Each row of a before or after table is a point. One or more steps were done to the points. Then noise was added and the rows were shuffled. The steps act on columns, c1 being the first. Write out the steps. A step turns or swaps two columns, mirrors them in a line or flattens them onto one, adds a multiple of one to another, or multiplies or shifts one. Angles are multiples of 10 degrees, from the lower column toward the higher: turns from -170 to 170, lines from 10 to 170 but not 90. Use the fewest steps. Two steps may share a column if one is a turn and the other turns, adds or multiplies; they go together, in the order done. Otherwise the lowest column goes first.

Before (9 x 2)
[[  3  60]
 [ 12  23]
 [-26  32]
 [ 20 -26]
 [-12 -17]
 [ -2  10]
 [  8  27]
 [ 30  -3]
 [  8  12]]
After (9 x 2)
[[-17 -37]
 [-28  -3]
 [ -9  -6]
 [-54 -28]
 [ 21  -3]
 [-13  30]
 [ 13  31]
 [-26  -6]
 [-14   3]]
Steps: turn c1 and c2 by 120 degrees

Before (9 x 8)
[[ 10 -41  15  -8 -11 -21  20  16]
 [-18 -60  11 -33 -14 -15  -6  -3]
 [  1 -25  45 -18 -15  -4 -23  11]
 [-31 -16 -19  25   3 -37  16  14]
 [  7 -39  20   0  25  -7 -11  11]
 [  1 -23   4 -38 -20  -6 -11  25]
 [ 27   3  -7   2  26 -28  17 -10]
 [ 11 -10  -5   5  19  13   4 -15]
 [ 32 -21   6  10  10  -2 -21  -9]]
After (9 x 8)
[[-20 -59 -24 -24 -14 -14  -4   0]
 [ 11  -9   2   6  19  14   3  -7]
 [  1 -23   7 -36 -17  -1 -22   4]
 [ 28   2  -2  -3  26 -26  20  -2]
 [ 10 -41   3 -27 -11 -23  19   7]
 [-30 -18  10  21   1 -37  14   6]
 [  3 -22 -29 -16 -19  -5 -13  11]
 [ 34 -21  12  11  11  -2 -22  -3]
 [  6 -38   8 -12  25  -8 -12   6]]
Steps: turn c3 and c4 by -60 degrees; add -0.5 times c7 to c4; multiply c8 by 0.4

Before (10 x 12)
[[ 11   3   6 -30   7  19   0  14   0  -4  10  -7]
 [  4 -13 -18 -27   9  28   6   3  -3 -17   8   8]
 [ -2   3  -5  -2  -1  -8  -8 -11 -23   4   2  15]
 [ 11   1   9   3   5  -5  -8  -5   5  -4  18 -16]
 [ -7   9  15 -15   6 -10 -12 -10  22  11  20 -12]
 [-10  -8   2 -10  -7  -6  -1   6 -14 -11  11  18]
 [ 16  -8 -18 -27   1   6  13  10  -3 -16  -6  -3]
 [-25  17   7  -8  -4  -4   2 -10 -10   2  23  -2]
 [ -9  11  10  -6  -1 -28 -13 -24 -26 -12  17  14]
 [-11  -5  12 -13  -1   3  13 -16 -17  -5   6  14]]
After (10 x 12)
[[ 22   9  10 -13   0 -29   6 -26  -4 -10   2  15]
 [ 24   6  14 -30   6 -13 -17 -10  16  10  -1 -12]
 [  5 -10 -18 -54   8  28   5   5  -4 -17  -7   7]
 [ 11   1  10  10   6  -5  -8  -7   6  -6 -21 -14]
 [ 16  -6   2 -21  -8  -7   9   3  -4 -12   9  18]
 [ 36  11   7 -15  -6  -6   8 -10  -4   3  17  -3]
 [  2   2   5 -60   7  20   3  17   2  -4 -19  -8]
 [-15  -6 -17 -55   0   6   8   9  -8 -17 -16  -1]
 [ 16  -2  12 -26   1   5  18 -17 -13  -4  10  11]
 [  3   2  -5  -5   0  -8   7 -11  -5   4   2  13]]
Steps: multiply c1 by 1.3; turn c1 and c11 by -120 degrees; multiply c2 by 0.7; multiply c4 by 2; flatten c7 and c9 onto the line at 140 degrees

Before (10 x 20)
[[-12  25  26   1 -16  27 -37 -19  26 -25  33 -32 -21  14 -37  18  22 -14
  -16 -23]
 [ 19  32  14  22 -26   7  -9 -23   3 -24  49  -4 -20 -12 -42   3  -5 -15
  -21 -26]
 [-12  31  12  38  22  13   1  -6  -7   5  40 -31 -24 -24 -27   4   5   6
    2  -7]
 [-15  -8 -18  -3 -14  -6  26  30 -15   9   3  -1  32  -3 -37 -10  -1  15
   -1  18]
 [ 15 -37 -10 -36  15  -4  56  24 -32  15 -26   9  15 -21 -29 -42   7 -12
   27   1]
 [-16 -24  18 -28  14  15 -21  18 -17 -30 -20  31  20  23   4 -25 -49  -5
   13  10]
 [ 33   9  12  11 -30  19  27 -17  -5   9  52 -35  -6 -22 -22   4  20  32
    3 -21]
 [-34 -37  31 -17  11 -18 -16  30 -20 -50  12   8   1  14  16 -28 -33 -35
    8  22]
 [-45  -3  40  31 -19  -3  -9   1  37 -18  25  -8 -43  18  28 -36 -60 -45
   15  15]
 [ 16  12 -17 -16  -9   1  17   3 -29  42  11 -35  12 -35 -17 -23  14  -3
  -14 -12]]
After (10 x 20)
[[ 10  27  13  22   3  11   3  -8  -1   9  35  40 -23 -26  36  13   6   5
  -17 -13]
 [-29  -8  39  25 -16  -2 -10  12  34 -18  30  18 -46  21 -35  48 -61 -45
   18  45]
 [ -1  30  13  19  14   7 -13   0   3 -27  48  13 -18 -11  62 -21  -3 -12
   30 -19]
 [-40 -41 -11 -27 -20 -14  53 -33 -35  17 -28 -23  17 -17  28  -6   9 -14
  -22  10]
 [-20 -22  20 -17  -8   8 -25 -11 -20 -31 -21 -41  20  23  -9  23 -50  -5
  -17   9]
 [ -3  11  10  -3  -5  23  28   7  -4   9  53  38  -8 -25  37 -33  20  33
   32 -40]
 [ -8 -10 -13  -2   1  -4  28 -43 -17   7   3   4  32  -5  39  22  -6  18
   10   7]
 [ 19  25  32 -11  14  25 -37   6  30 -23  32  26 -19  12  52  13  19 -17
   20 -15]
 [-23 -38  34  -9  -5 -15 -16 -19 -22 -46  13 -17   2  15 -28  42 -28 -34
  -11  44]
 [-22  14 -16 -30  13  -4  17 -12 -27  38  13  34  17 -32  24  -7  14  -3
   10  -7]]
Steps: turn c1 and c16 by -100 degrees; mirror c4 and c12 in the line at 10 degrees; mirror c5 and c19 in the line at 140 degrees; multiply c15 by 1.3; turn c8 and c15 by -160 degrees; add -0.7 times c18 to c20
